Rows are points. Each copy is the shape, with its points in the same order, stretched, turned, moved and blurred by noise. Say if it was mirrored as well.

Shape, 7 rows:
[[ 27 -26]
 [ 33  60]
 [ -8  37]
 [ 15 -24]
 [ 11  54]
 [ 24 -24]
 [ 12  15]]
Copy 1:
[[ 22  11]
 [-23  53]
 [-29  20]
 [ 16   5]
 [-30  41]
 [ 20  10]
 [ -6  22]]
Copy 1 is: only turned
Copy 2:
[[ 15 -24]
 [ 57  56]
 [ -4  27]
 [  0 -23]
 [ 29  44]
 [ 11 -19]
 [ 13  12]]
Copy 2 is: only turned
Copy 3 (7 x 2):
[[-14  44]
 [ 52   4]
 [ 17 -23]
 [-30  30]
 [ 41 -16]
 [-10  36]
 [  3   7]]
Copy 3 is: mirrored

Shape:
[[-20  17 -14  10]
 [  8  17 -11  -1]
 [-11  22  -8  -6]
 [-12   2 -10  -7]
 [  7 -11   5  -7]
 [-16  17 -26  16]
 [ 16 -15  19  10]
 [ 15 -18  35   5]
 [-24  40   0 -10]
 [ -5  22 -11  -4]]
Copy 1, 10 rows:
[[-26   4  -5   5]
 [ -1  10 -18 -15]
 [ -8  -8 -12  -4]
 [  2  -2  -6  11]
 [ 12   6   8  -1]
 [-20  11 -13  12]
 [  2  28  21 -16]
 [  4  19  31 -21]
 [-30 -31  -8 -21]
 [-12  -3 -10  -8]]
Copy 1 is: only turned
Copy 2 (10 x 4):
[[  7  26  22  -6]
 [  8  18  -8  10]
 [ -9  27   3  -3]
 [-10  10  10   6]
 [ -7 -19   1  13]
 [ 17  31  20   3]
 [ 12 -43  -1   2]
 [  2 -53  -3  -7]
 [-14  45   7 -21]
 [  1  25   1   3]]
Copy 2 is: only turned
Copy 3, 10 rows:
[[-20  20 -24  -4]
 [ -5  10  10  -8]
 [ -5  19 -20 -13]
 [ -9   1 -12  -7]
 [  4 -12   8  -1]
 [-27  24 -15  -1]
 [  6  -8  21  22]
 [ 15 -12  17  21]
 [ -3  34 -41 -20]
 [ -6  19 -11 -12]]
Copy 3 is: mirrored
Copy 4:
[[ -8  26   5 -44]
 [-15 -12   9 -24]
 [ -7  -1  -2 -36]
 [-19   7  -7 -17]
 [ -8 -18  -3  13]
 [-16  31  11 -47]
 [ 15 -18  11  29]
 [ 30 -29   7  42]
 [  7   8  -7 -60]
 [-12  -1   1 -37]]
Copy 4 is: mirrored

Shape, 11 rows:
[[ 28 -14   5 -19  18  13  -1  13]
 [ -3 -19  10   1  -3  -6   4 -20]
 [ -5  16  -5  31 -17   6  -7  -6]
 [  4  24 -22  21 -14  14 -16 -16]
 [ -6  15  20  -4  -9  10  -1  -7]
 [ 14 -14  35 -35   6  -6  31   2]
 [-12  22 -17   7 -16 -14 -23  -5]
 [ -1  25 -16   6   8   4 -12 -30]
 [-10  36 -16  50  -4 -13  -2  -2]
 [-21  -2  34   7  23   4   3  20]
 [-21  -1   0  -3   5  11  20  10]]
Copy 1, 11 rows:
[[-15 -14  15 -24 -16  48  10 -22]
 [ -3   4   5  19   4  -2  -2 -32]
 [  0  -4 -16  34 -11 -23  19  20]
 [ -5 -11 -15  25 -28 -24   4  31]
 [  6 -25 -12   7  11   0   6 -12]
 [-18 -23 -10 -28  31  36   7 -60]
 [ -4  -1   0  14  -5 -47  10  38]
 [  9 -15 -15   3 -30 -28  -5  12]
 [  4   4 -32  27 -24 -50  41  45]
 [ 29  -5   3  -8  12  16  26 -25]
 [ 15  -2 -27 -17  20   5   5  -7]]
Copy 1 is: mirrored
Copy 2 (11 x 8):
[[-20   3 -25   3   3 -18  31  18]
 [ 11   6  16   9 -12   6  14  -2]
 [ 16  16   2 -12  -5  17   3  42]
 [ 19  29 -23  -3  -3  22  12  41]
 [ 23   3   5  -8   0  -9   1  18]
 [ -7   4  23   5   0 -35   9 -26]
 [ 27   5 -15  -7 -18  16 -11  10]
 [ 15  20 -29  16  -2   2   6  13]
 [ -7  24  -9  13  -6  18 -25  38]
 [-13 -30  13  20   9 -20 -16  19]
 [ -7  13   7   8  23  11  -1  -5]]
Copy 2 is: only turned
Copy 3:
[[ 31 -29   6  12 -13 -21  -7  -8]
 [-12   4 -23   2   4 -11 -20  17]
 [  1  16 -14  -6  15  13  -2 -13]
 [  8  29 -12  -4   9   6   9 -17]
 [ 10  12  11 -10  11 -10 -19  -5]
 [ -2 -33   5  -1   5 -35 -14  25]
 [  8  22  -4  15  19  13   4  -6]
 [ 14  37 -10 -10   3  -1   7   6]
 [  9  21 -25 -15  20  34  19   2]
 [ 29  -9  16  -5   7  11 -32   2]
 [ -2  -5   7  -9  -5   7 -11  11]]
Copy 3 is: only turned
Copy 4, 11 rows:
[[  3  11  11 -15 -27 -13   1  21]
 [ 14  -5  -1   5  21 -18  10  16]
 [  6 -24  -4  -1  13   6  -8 -29]
 [ 14 -10  15  -7  12   3 -11 -38]
 [  9 -27   8  -4  -2  19   1  -5]
 [ 16   6  10   3 -16  15  35  41]
 [-14 -17  15   6  32   8  -5 -25]
 [ 21  -1  29  11   6   8  -8 -14]
 [ -1 -19  -2  23  10  20 -10 -44]
 [  1 -38 -21   7 -24  10 -18  21]
 [ 12   2 -18  -3  -2   9 -10  12]]
Copy 4 is: only turned
